Rows are points. To make a cloud, some directions were put in groups of two or more. Within a group, all points are equally far from the middle, so they leave a hole (a ring in 2 directions, a hollow ball in 3). The other directions are filled evenly. Then the cloud was stretched, turned, moved and blurred a little. Count the holes, and give their numbers of directions, smallest first.

Cloud, 20 rows:
[[  4  36  13]
 [ 32  34 -28]
 [ 42  37   4]
 [ 30  25  24]
 [ 47 -39   3]
 [  5  31   1]
 [ -9  31 -42]
 [ 41 -39  -9]
 [ 46  29  28]
 [ 42  27  32]
 [ -5  28  15]
 [-11  26 -46]
 [ 17 -60   0]
 [ 19 -38  -6]
 [  7  52  21]
 [ 32  46  10]
 [-17 -42   7]
 [ 37 -41  46]
 [  8   5  -8]
 [  6 -51   6]]
Holes: 0

Cloud, 48 rows:
[[ 24 -27  27 -27  15 -32]
 [ -7 -29 -13  18  51 -24]
 [-18 -45  15 -18 -10  14]
 [  3  21  33   1 -39   1]
 [-10  26  -6 -21  39 -17]
 [-46   1 -16 -20 -23  23]
 [ 24 -19 -11 -23  -4  33]
 [ 24  21  29  13   0 -60]
 [  4 -39 -46  10  -6 -28]
 [ -3  33  22  41   3   3]
 [ 24 -24  32 -20  -2 -43]
 [-14  27 -40  22  -1  27]
 [-50  -4  16  -3 -25   6]
 [ 42 -16 -18  37  -3  -7]
 [-32  21  29   9 -15 -14]
 [-49   3  21 -10  -1  22]
 [-26 -38 -14 -30  -2 -28]
 [-30  18 -15 -26   8  19]
 [ 23  24  10  20 -17 -52]
 [-19  -8 -34  28  -3 -54]
 [ 21   9  13 -45  -2 -38]
 [ 40  13   1  35  12   1]
 [  5 -45  20 -24  24 -36]
 [ 29 -22   7  43 -25 -11]
 [ 34 -11   3  39 -27 -16]
 [ 34  -7  -7  12  13  39]
 [-22   9   8  38  14 -49]
 [  9  31  -9  -6  11  40]
 [ 13  36 -17  40  -8   4]
 [ 41  -2  -1  -1  32  -3]
 [-19 -23   5  49  20 -24]
 [ 48  -3 -34   8   0 -20]
 [ -9  33 -18  20  17  36]
 [ -7  27   4  19  42 -30]
 [-28   1  12  35  33 -17]
 [-19  21   2  21  37  -3]
 [ -8  33   6  39 -38   8]
 [ 22  11   3 -30   6  18]
 [-17  16 -39  28  -9 -22]
 [-12  26   6 -21 -38   0]
 [-33 -38  -7 -22 -14  -3]
 [-22  18 -17 -26  26  -2]
 [ 45   1 -25 -15  27 -18]
 [ 33 -16  24  11 -12 -59]
 [ -3  28 -14  26 -15 -47]
 [-33  11  16 -24  16 -26]
 [ 39  10 -22  22   1  21]
 [-39 -18   9 -16  -2 -47]]
Holes: 2 (2, 3)
